Each point is reached from the start by the listed moves, each made 0, 1 or 2 times, or once backwards (-1), plus a little noise. Say if it took an odd or an even number of moves. Then give how often each move was made.

Moves:
(1): [19 -7  3  7 -1 -2]
(2): [  2  16 -28  -7   1   5]
(3): [ 23  18  42  -8 -16  34]
Start: [  8   1 -22 -14   9 -23]
Points:
[  9  17 -52 -20   7 -16] => odd (0, 1, 0)
[-15  -6   1 -13  10 -28] => even (-1, -1, 0)
[ 73  14  95 -17 -26  36] => even (1, -1, 2)
[ 29  -6 -21 -10   5 -22] => odd (1, 0, 0)

Moves:
(1): [ 33  -4  12  -2   3 -12  -7   3  -5  -5  -8]
(2): [ 3 23  3  5  2 -4 14  7 -9  8  1]
(3): [  3 -11  28  16  15   7 -19   4  -6  10  -9]
(4): [ -7  15  -5  22  -8 -28   1 -13  -2   0   7]
(5): [  2   6 -12   5  10   5  -9   6  11  -1   0]
(6): [  3  -2 -10  20 -14  38  -7  -3  -5  -9  21]
(7): [  6 -13  -2  19  10  -4  28   0  11  -9   1]
(8): [-13 -11 -13  -3   8   7   7  30 -16 -19   3]
Start: [ -4  12 -17   4  -2   0 -11   0  11   0   9]
Points:
[ 18 -58  -4  67  25  34  37  58 -26 -58  18] => even (1, 0, 1, 0, -1, 1, 2, 2)
[ 18 -50 -47  -9  21   8  77  65  -9 -67   9] => even (1, 0, -1, -1, -1, 0, 2, 2)
[ 22 -10 -45 -27   6 -80   3  47 -15 -58  -5] => even (2, -1, -1, 1, 0, -1, 0, 2)
[ 11  31 -12  87  64 -95  56  67 -18 -28  -6] => even (1, 2, 1, 2, 1, -1, 2, 2)

Moves:
(1): [18  0 -3  1  2 -2  1 -4  6 -1  3 -4  3  0]
(2): [ -8   9  -1   8   5   1   3  -5   1   4  -4 -11   7  -2]
(3): [ -5  12  15  -9 -14  13   9   0   3   1   9   0   6   5]
(4): [-3  2  3 13 -6 -2 -3 -7  0  1 -4 -3  5 -6]
(5): [ 5  3 14 -7 14 -8 -7 -6  9 -3  3  0 -3 -8]
(6): [  4   4   1  -2   4  15 -10   2  12  -1   9   6   3  -4]
(7): [-5  1  2  4 -3  8 14  6 -5 -7  9  1  2 -4]
(8): [ 4 -3  0  1  1 -2 -8 11 -3 -1  3 -2  9  0]
(9): [  3   0  -1 -18  -1  -9  10   1   9  -6 -17  17   1  -1]
(10): [ 2 -6  4  5  7 -2  0  4  6 12  4 -2  0 -5]
(11): [-5 -1 -6  4  1 -8 -7 -3  4  3 10 -3  4 -3]
(12): [-1  8 -1  8  0 -9  2 -2 -4  1 -5  5 -3  5]
Start: [ -4 -25  -4  -7  -3   6  -4  11   6  -4  13  -4   5   4]
Points:
[-13  22  50  12   3  19 -41   7  29   4  63 -29  44  -8] => even (0, 1, 2, 1, 2, 1, 0, 2, -1, 0, 1, 1)
[  2  -2   5   8 -58  45  45  26 -23 -21  57 -33  37  25] => odd (2, 0, 2, 0, -1, -1, 2, 1, -1, -1, 0, 0)
[ 30   5 -11  43  54 -22 -95 -20  47  -1  46 -45  44 -23] => even (2, 2, -1, 1, 2, 2, -1, 2, -1, -1, 2, 1)
[-11 -28 -11  55 -19 -16 -24   5 -18  28   3 -34  18  10] => odd (0, 0, 0, 2, -1, -1, -1, 1, -1, 1, 0, 1)

Moves:
(1): [ 10  -6  -1  -1   1  -6  -3  -4   0  -6   9   4 -14   0   8  -5   5   1
  -6  -4  -2]
(2): [ 1  8  2  1  2 -2  7 19 -4  1  3 -3 -2  2  7 -4  2  0  3  9  7]
(3): [  2   5   6  -9   0   3   0   0   9 -10  -4  -2   1  -5  -2  -3   3  -3
  -4  -3  -1]
(4): [ 6 -2  4  4  6 -3  1  4  7 -4 10 14  0  6 -4 -1  8 -1  2 -9 -8]
(5): [  5   7  -1   8   0   3   4  -5  -4  -4  -3 -10   4  -3   2  -1  -2   3
  -2   4   1]
(6): [-1  4  6  5 -6  3  2 -2  0  8  0  5  0  6  4 -5  3  6  4  1 10]
(7): [-4 -1  2 -2  0 -6 10 -4 -5 -1 10  3 -1 -2 -2  1  0 10  4 -1 -1]
(8): [ 4 -9  5 -1  4 -1 -3  7  1 -2 -1 -2  1  1 -2 -6 -2  2  2  1 -1]
(9): [-4 -2  3 -3  4  8  3  7  3  2  6  1  6 -1  2 -1 -3 -3 -3  4  3]
(10): [ 1  5  6 -4 11 -4 -6 -5  8  8 -5 -3  4 -7  0  4  2  1  1 -6  1]
(11): [-10  -1   0   0   7  -5  -5  -2  -7  -2  11  -1   7   4   8  -3   6   1
  11  -4  14]
(12): [-4  5 -8  0  4  7 -3  3  2 -2 -8  5  1 -1  9 -6 -7  3  0 -9  0]
(13): [12 -9 -1 -4 -7 -4  2 -9  2  1  1 -2  4  0  2 -5  3 -6  6 -4  2]
(14): [ 4 -1  3 -3 -2  0  2 -2  8 -5 -5  3 -2  3  5  6 -4 -5  3  7  0]
(15): [ -9  -8   6   9 -18   3  -1   4  -7  -5  -3   1 -10  -4   6  -2  -5  -8
   1   3  -6]
(16): [ 3  0  4  1 -2  1  5  9  2  2 -6  5 -4  1  2 15  7 10 -5  2 -4]
(17): [-5 -5  0 -8  5  1 -2 -3 -5  8 -1  6  0 -2  6 -3 11 -5  6  2 -5]
(18): [  2   1   0   3  -7  -9  -2  -4   7   4   7  -6   9  -1  -4   6   3  12
   4   7 -10]
Start: [  3   1 -10  -9   2  -4  -2  -1  -5   0  -1  10   4  -1  -6 -11   5   2
  -4 -10  -1]
Points:
[ 22  33 -15  10 -14  -1   2 -12 -19 -14   0 -34  10  -8  24 -37   7   5
  -8  -7  47] => odd (1, 1, 1, -1, 2, 1, -1, -1, 0, 0, 1, 0, 1, -1, 0, 0, -1, 0)
[ 41  55  -7  10  23  31  25  32  21 -43  -8  42 -15  16  11 -48   1  23
 -34 -36  13] => even (1, 1, 2, 2, 2, 2, 0, 0, 0, -1, -1, 2, -1, 0, -1, 0, -1, -1)
[ 28   9 -19 -39  48 -43 -10 -39  32   0   0  39  14  -7  26  16  37  23
  23 -48 -20] => even (1, 0, 0, 1, 0, -1, 1, -1, -1, 2, 1, 2, 1, 2, -1, 1, 1, 1)
[  2 -11  39  11  11 -16 -16  95  37   1  21  17   6  -7  -4   8   6  11
  -9  10 -41] => even (0, 2, 0, 2, -1, -1, -1, 2, 2, 2, 0, 0, -1, 0, 2, 1, -1, 2)
[ 14 -11   0  -7  12   8  -5  39 -20  41  25  25 -17   7  36 -71  24 -10
  -2  15  17] => even (2, 2, -1, 0, 0, 2, -1, 1, 2, 0, -1, 0, 0, -1, 0, -1, 2, 0)
[ 40  -7  18 -13 -73  15   5 -35  53  -5 -15  -2   8 -15   8   1  -1   5
 -24  10 -10] => even (1, -1, 2, -1, 0, 2, -1, -1, 2, 0, -1, 0, 2, 1, 1, 1, -1, 2)

Moves:
(1): [ 7  0  6  1 -3 -1  1  2  5  2  0  3  0  0  0 -2 -5 -3  5  1 -1  2  3  4
  5 -1]
(2): [-2 -1  6  7  0  0  2 -3  3  2 -3  6  5 -9  0 -5  7 -7 -4  9  3 -5  1  1
 -2 -6]
(3): [ 2 -6  6  6  8 10  0 -2 -8  7  8  0 -5  2  7  1 -5 -2  3 -5 -4  3  0 -4
  5 -4]
(4): [ 0  3 -7  5 -6  7  3 -2  5 -3  0  0 -8  5 12  3 -8  2 -7  7 -6  7  2  2
 -6 -6]
(5): [-4 -5  2  3 -1 -3  6 10 -1 -1 -7 -1 -4 -7  4  3  3  3  4  1 -4  2 -5  8
 -3 -3]
(6): [ 6 -2 -6  3 -3  8  2  3  0 -5  6  6  9  4 -5 -3  3 10 -9  1  4 -3 -1  5
 -6 -1]
(7): [ 0  0 -1  1 -1 -1  8  3 -9 -1 -6 -3  4  0 -5  2 -3  2 -4 -3 -5  2 -1 -1
  1 -3]
(8): [ -2   1  -7 -11  -8  -6  -2  12  -4  11   8   5   6 -11   9  -2 -10  -2
   0  -3  -8  -1  -1   2   2 -11]
(9): [  2  -3   1   2 -10   4  12   0   5  -2  11  -4  -3  -1  -1  -5  -5  -2
   2   2  -8 -12  -1  -2   2  -7]
(10): [ 2 -1 -7 -5  1 -1  5 -4 -2  9  2  2  1  7 -5 -5 10 -9  1 -4  1 -1  1 10
 -6  3]
(11): [-3 10 -1 12 -6 -4 -1 -9 -2 -8 10 -5  3 -2  0  9 -1 -1  6 -3  1  1 -2  5
  5  9]
(12): [ -5  -9   7  -8   1   2   7   2   9  -3   9  17  -5   4  -8   3   5  -2
  14  -1  -7  -4 -10  -6  -4   4]
(13): [  1 -12   5   2  -5  -3  -2   2  -2  -2  -6   3  12  10  10  -4  -6   1
   4 -12  10  -7  -2  -7   0  -2]
(14): [-6 16  5  1 -1 -7  0  9 -2  0 -5 -6 -6  9  0  3  2  1 -2 -1  0 -4 11 -3
 -5 -1]
(15): [-1  6 -4  1  5  5  3  2  1  5  1  0 -2 -4 13 -5 -4 -3  4 12 -8  0  0 -3
  5  8]
(16): [ 2 -4  0 -2 -1  2 -1 -4 -2 10 -4  0 -1 -2 -1  8  2  3  2  3  4 -5  8 -4
  1 -4]
(17): [  7  -5   1   6 -11  -7   9   3  -1  -3  -1  -5  -7  -8   7  -6  14  -2
  -1  -2   8  10   2   0   9   0]
(18): [ 5 -4  8  6  1 -2  3 -8 -3  9  2 -4  0 -3 -6  0  8 11 -4  8 -4  9 -3  0
 -4 -1]
(19): [ -7  -1  -2  -1 -10  10  -1   2  -7  -1  -4   0  -3  -5   8  -9   1  -1
  13   1   3   5   3  -5  -5   6]
(20): [-3 -5  2 -4  1 -4 -5  1  2  3  8 -2  2  5  3  0  2  0  3  5  0  8  8  5
  0  1]
(21): [ 1 -8  3 -4 -6  5 11 -4 -6  2  0  5  1  1  4 -1 -8  3 -5  0 10 -7  1  5
 -3  0]
(22): [  5   8  -2  -4   3   8   7  -6  10   3  -2  -4   2   5   2   5   0   2
   3  -6   8   7  -5  -1   5 -14]
(23): [  1   4  -8   1   8  -8   1  -7   3  -1   5   3   2   5  -1 -19   4   2
  -1  -7   4  -8  13  -2   4 -10]
(24): [-2  1  8 -2 -5  0  3 -3  1  7 -8 -1  4  8  3 -1 -2 -1 -7 -6 -3  0  4 16
 12  5]
Start: [  5   2   0   4   6  10   5 -10   0  -1   0  10  -6  15   3   0 -12   6
   1  -2   8  -1   0  10  10   2]
Points:
[ -2  28 -36  21  -9 -26 -14 -15  15   8  61   7  -7 -67  60 -21   2 -38
  36  42  -4  23  31 -10  67 -11] => even (0, 2, 0, 0, -1, -1, 0, 2, 0, -1, 2, 0, -1, -1, 2, 1, 2, -1, 0, 2, -1, 0, 1, -1)
[ 20  50 -28   3 -22 -29 -19 -28  14  42   8  11  62  50  34 -55  33 -18
  15 -32  77  -6  95  67  61   6] => even (2, 1, -1, -1, -1, 2, -1, 1, -1, 2, 2, -1, 1, 1, 1, 2, 1, -1, 1, 2, -1, 1, 2, 2)
[ 15  -2  15 -49 -18  -5  78 -21  58  58  26  58   2  72   9 -19 -45 -16
  24 -65  -8 -73  12  50  30 -87] => even (2, 0, 0, 1, 1, -1, -1, 2, 2, 2, 0, 2, 1, 1, -1, 1, -1, 0, -1, -1, 1, 2, 2, 2)
[-16 -47  35  40 -12  45  27 -26 -16  -4  -1  45 -13  17  67  -8   7 -36
  27  13   3  28 -10   8  51  66] => even (-1, 2, 2, 1, -1, 0, 1, -1, -1, 0, 1, 2, 1, -1, 2, 0, 2, -1, 1, 1, 0, -1, -1, 2)
[ -1  30  46  63 -30  30  86 -49  -9 -20   5  -8  -3   9  26 -38 -14  -7
   0 -19  26 -41   9  22  68   3] => odd (0, 2, 1, -1, 0, 0, 1, -1, 2, -1, 2, 0, 0, 1, 1, -1, 1, 0, 1, -1, 2, 1, 1, 2)

Moves:
(1): [  2  -4   0   8   1  -8   0  -2 -12   1  -3  14  -2  -2  -7   2 -12   7
 -16   5 -16  13   7  -6]
(2): [ -3  12 -12   7  -1   9   3   4   0   6  -7   0  -3  -4  -9  -9  -1  -1
   0 -11  -6   6   0   5]
(3): [  0   5  -2  -4   6   1   4   1  -2   3 -11  -1   8 -10 -10   3  -6  -3
  -7   5   2  -3  -5   9]
(4): [  2  -4  -1  -6  -6   0   3  11   8  -9   3  -6  -8  -6   4   1  -1  12
   4   4  -3 -10 -13 -12]
(5): [11  0  1 -6 -7 -3 13 -6  8  2 -1  8  7 -9  1  8  2  3 -6 -8 -5  0  2 -4]
(6): [  5  -6   6   3  19  -5 -10   4   2  -2  -4   8  10  -5  -9  -8   3   3
   5   7   5  -3   3   6]
(7): [ -7  -3  -7   3   0 -10  -4   5  -9  -5   5  -1  -5  -8  -3   2   3   9
   2 -12   1   3   1  -3]
(8): [ -1  -5  -2  -5   9  12  -4  -3   6  -7   3  -9  -8   9   1  12 -21   1
  -9 -18   3   7   2  13]
(9): [  5   5   0  -6   5  -6  -4  -1  -2 -15   8   9  -6  -1  -5   1   2  -2
  -3   4  -2  -4   2   1]
(10): [-6 -1  7 -2 -3 -8  6  4  7 -4 -2 -2  2 -4 -6  9 -8 -3  8  8 -1  6  3 -1]
(11): [-3 -1  3  5 -8 -2 -3 -7 -7 -6 -2  6  1 -3  0  0 -4  1  4 -2  5  5 -7  1]
(12): [-5  4  2  6  9 -3  5 -7  3 -5 -2 -5 -3 12 -5  3  1  3  4  0  3 -1 -3 -4]
(13): [-1  7  4 -3 -4  8  3 -9 -2  6 -7 -2  4 -5  3  6 -5 13  8  2  0 -6  7 -2]
(14): [  0  19   5  -2  -2 -22  -3  -1   9   1   6  -6  13   9   7 -12   4  10
  -3   5  -7 -10   3  -5]
(15): [-6  0 -8 -5  6  7  9 -4  4  2  7  1  4 -2  3 -7  5  4 -1  2  1  5 -1  1]
(16): [ 1  7  1 15 -5  6  8 -9 -7  6 13  1  3 -5 -7  0  6  6 -2  3 14 -9  7  0]
(17): [20  3 -7  0  2  2 -6  5 -6  6 -3  3  4 10 -5 -4  1  2  4  3 -1  8 -1  3]
(18): [ 12 -17  -2   4   8   1   9   2   1  -8 -12  -6  -3  -7   3 -12 -11 -12
   1  -5  15  -9   0 -15]
(19): [-2 -1 -4  0  5  1  2 10 -3 -8 -4  5  8  6  2  3  3  2 -4  2  0 -3 -7  3]
(20): [-4  6  3 -8 10 -1 -7  6  7  1  5  0 11  0  1  1  0 -1 -6  1  2  1 -5 -9]
(21): [ -1   6 -27  -1   3   5 -11 -11   4  -1  -7   2  -3  -4   3  -1  -4  -1
   7   0   3 -10   1   0]
(22): [ -7  -7   4  -3  -4  -6   0   0  -2  10  -4   6  -4  14 -10   2  -6  -2
  -3   3   4  -3   5   0]
(23): [  7  -4  -1   3  15 -11   5  -3  -5  10  13  10   2  -1   0   1 -19  -7
   9  -4   0 -17 -12  -5]
(24): [ -7  13   0  -2  11  -8  -7  12  -6  -4 -11  10 -18  -1  11  -7  -4   5
   2   3   2   9  -2  14]
Start: [ -2  -7   1 -16  -9   5   0  -3   5   2  -4   0  11   7   3  -4  -4  -4
  -6 -12  -2  -7   6  -4]
Points:
[ 14  -4 -95 -22  31 -20  17  56 -34 -34 -37  38 -58 -28  39 -42 -76   5
  47 -60  -9 -23 -30 -17] => even (0, 2, -1, 1, 0, -1, 2, 0, 1, 1, 0, -1, 1, 0, 1, -1, 1, 2, 2, -1, 1, 0, 2, 2)
[ -8 -14 -49  19 -12  56  29 -33  29  38  24 -24  -1  51 -63  -5 -84   3
  24 -22  38  -3 -21  -6] => odd (0, 2, 0, 2, -1, 0, -1, 2, -1, 2, 2, 1, -1, 0, 2, 2, 2, 0, -1, 0, 1, 2, 1, -1)
[-41  29 -51 -15 -70  22  62   3  29  -7 -62 -41 -18 -32 -24  30 -62  57
  -4 -70  47 -21  10  20] => even (-1, 2, 2, 2, 2, -1, 2, 2, -1, 2, 1, 0, 1, 1, 0, 2, 0, 1, 1, -1, 1, 2, -1, 1)

Moves:
(1): [ -2   2   3   6 -14   1  16  -7   8   1   1   0  -3 -11  -8   7   5  13
  10   6   2  10   0  -1  -2]
(2): [ 5  7  0  3 -8 -3 -2  5  6 -5  8 -1 -3  1  3  2  1  4  2  1 -3 -6  1 -5
 -2]
(3): [ 1  0  2  1  5  1  7  8 -2  1 -2  0 -1  3 -2 -5 -3  0  6  1  3  4 -2  9
  3]
(4): [  3   1  -2   9  16   0   0  -3  -3  -6  -1  -5   2   5   9  -3  -2   1
   2 -11  -1  -3   2  -8   1]
(5): [  0   1   5  -8   9   0   0   7  -2  -2   7  -6   1  -7   3 -10  -3  -7
   2   1  -3   3   2   0   4]
(6): [  5  -2   2  -5  16  18  -4   2   1  -6  10  17  -8  -5   5  -9  12   1
  11  -5   0 -15   2  -3   5]
(7): [-2  4 -4 -1 -2  1  6 -8 -1  1  5 -1  4 -2 11 -4 -9  4 -3 -4  5  5 -1  8
  2]
(8): [ -9   3   4 -11   8   0  -7  -7  -1  -7   6  -2  -2  -4  -4   2 -11   4
   1   3   3  -6  10  -2   4]
(9): [ 12  -1  13   2 -12   1   6  -4   6  -2   1   7   2  -7  -9  -6   2  -7
   4   0  -4  -2  -5  12   2]
(10): [ -2 -11  -8   9   0   1   0   2  10  16  -7  -1  -3   5   0   5   0  -5
 -24  11   3  -9  -9  -6   0]
(11): [ 14  -8  10   1  -4  -3   0   1  -2  -3   4 -11  -3  -6   5   7  -9  -4
   4   0   0   4   2  -2   4]
(12): [ 0  5  3  8  4  5  1  3 -5  1  4  3  4 -2 13 -4 -4  2  2  0 -4  5 -6 -6
 -5]
(13): [-10  11  -8   3  -5   6  -9  -2  -4   1   6 -11   1  -1  -5  -6 -21   3
  -7   7  11   5   7 -10   1]
(14): [  6   3   5   3  -6   0   3   1   9   0 -21  -6   9   5   9   9   3   8
  -9  -5 -11  -2   9   3   2]
(15): [ -5  -6   2  -2   1   5 -10  -9  13  -4   0  -3 -10   9   4   1   3  -2
   8  -4   1  -4   6  -5  -2]
(16): [-13  -5   3  -4  -2  -2   1   0   0   1  12  -1   7  -5  -5  10   6  -3
   4   0   9 -13   0  -3  -8]
(17): [-12  -8  -4  15   1   7   9  15  12  -7   7  10  -1  -2  -2   5   7  -3
  -5  -2  -4   3  -8 -12   1]
(18): [ -4  -3   2   4   3   1  -7   0  -4   0   3  -8   6   4   0   3  -1   3
 -12  -3   4  -1  -5  -6  -6]
(19): [-2  4 -7  1  2 -1  5 -3 -5  8 -1 -7  0  3 -6 -3 -6  3  6 -2 -2  6 -3 -8
 14]
(20): [  6  -7  -5   6   1   0  -3   0  -5   3   5 -11   7   0 -10  -6   1  -1
   0   2 -11   0  -1   8  -4]
(21): [  3  -3  -5  -5   3 -12  -3   5   3  -4   6   2  20  -5   1  -5   4  -4
   3   3  -1   9  -2   0  12]
(22): [ 5 10  2  0 -1 -2  4 -5 10  2  0  3  1  3 -7  4 -8  6  5 -9  0  8 14 -6
  4]
(23): [  2 -10   3   0  -3   7   0   5  -5   4   2   9 -10   3   0 -14   1   1
  -7   0  -2  -9   9   1  -3]
(24): [  6  -3   7   2  -3  -7 -13  -1  -5   9  -5  -2  -2  -9   5   1  -1   5
  -6  -6   1  -1  22   5  15]
Start: [ 7 -7 -9  4  4 -5 -4 -7  5  1  7 -7  6 -6  6 -9 -7  9  1 15 -4 -9  7  5
 -1]
Points:
[ 29 -21  31  35  28  27  14 -40  34  -6  77  23   3 -54  56   3   1  51
  25 -26  -2 -57  64 -28 -10] => even (2, 1, -1, 2, 0, 2, 2, 1, 0, 1, 1, 2, -1, 0, 0, 2, 0, 0, -1, 1, 0, 2, 1, 1)
[-35  30  23 -47  27  -3 -62 -48 -40  -6  57 -95   7 -34  28   1 -91  37
  17   8  35   3  61 -18  11] => even (0, 0, 0, -1, 2, 0, 1, 2, -1, -1, 1, 1, 1, 0, 1, 1, -1, 2, 1, 0, -1, 0, -1, 1)
[-33   4 -18  46  46  43  10  17  52 -18  28  -2  18   6  60 -42 -79 -13
 -85   6  11 -23   7 -52  -2] => even (-1, 0, 0, 2, 2, 0, 2, 1, 1, 2, 0, 1, 2, 1, 0, 0, 2, 0, -1, -1, 0, 1, 1, -1)
